Each row is a point. The ring and each string are closed loops that go straight from each point to the next, and from the last back to the first. Before rounding, they use only three directions, however many columns there are. Count how often each string passes through the ring. Passing back the other way cancels.

Ring (7 x 4)
[[ 0.23 -0.12  0.09  0.18]
 [ 0.18 -0.20  0.34  0.00]
 [-0.01 -0.11  0.35 -0.14]
 [-0.34  0.27  0.03 -0.19]
 [-0.36  0.26 -0.16 -0.09]
 [-0.20  0.03 -0.14  0.03]
 [ 0.08 -0.13 -0.05  0.17]]
String (18 x 4)
[[ 0.12 -0.32  0.37 -0.04]
 [ 0.17 -0.45  0.62 -0.15]
 [ 0.00 -0.18  0.50 -0.22]
 [-0.12 -0.15  0.40 -0.23]
 [-0.26  0.04  0.28 -0.27]
 [-0.37  0.40  0.05 -0.24]
 [-0.44  0.38  0.06 -0.29]
 [-0.33  0.05  0.19 -0.26]
 [-0.14  0.00  0.14 -0.10]
 [-0.16  0.24  0.03 -0.08]
 [-0.17  0.19  0.19 -0.17]
 [ 0.01 -0.28  0.56 -0.23]
 [ 0.18 -0.45  0.64 -0.16]
 [ 0.17 -0.06  0.35 -0.03]
 [ 0.06  0.14  0.12  0.02]
 [ 0.36 -0.21  0.43  0.06]
 [ 0.36 -0.39  0.50  0.04]
 [ 0.19 -0.37  0.40 -0.01]]
Times through: 1
String (19 x 4)
[[-0.11  0.03  0.06 -0.04]
 [-0.19 -0.06  0.15 -0.13]
 [-0.12  0.01  0.11 -0.07]
 [-0.22  0.29  0.07 -0.14]
 [-0.23  0.18  0.25 -0.25]
 [-0.17 -0.10  0.46 -0.31]
 [-0.13 -0.18  0.41 -0.24]
 [-0.10 -0.19  0.28 -0.14]
 [-0.30  0.03  0.28 -0.30]
 [-0.45  0.46  0.00 -0.26]
 [-0.49  0.62 -0.17 -0.21]
 [-0.65  0.66 -0.28 -0.24]
 [-0.42  0.20 -0.11 -0.15]
 [-0.45  0.20 -0.19 -0.12]
 [-0.48  0.45 -0.35 -0.07]
 [-0.37  0.43 -0.28 -0.04]
 [-0.15  0.08 -0.01 -0.02]
 [-0.18  0.00  0.03 -0.06]
 [-0.27 -0.01  0.04 -0.12]]
Times through: 0
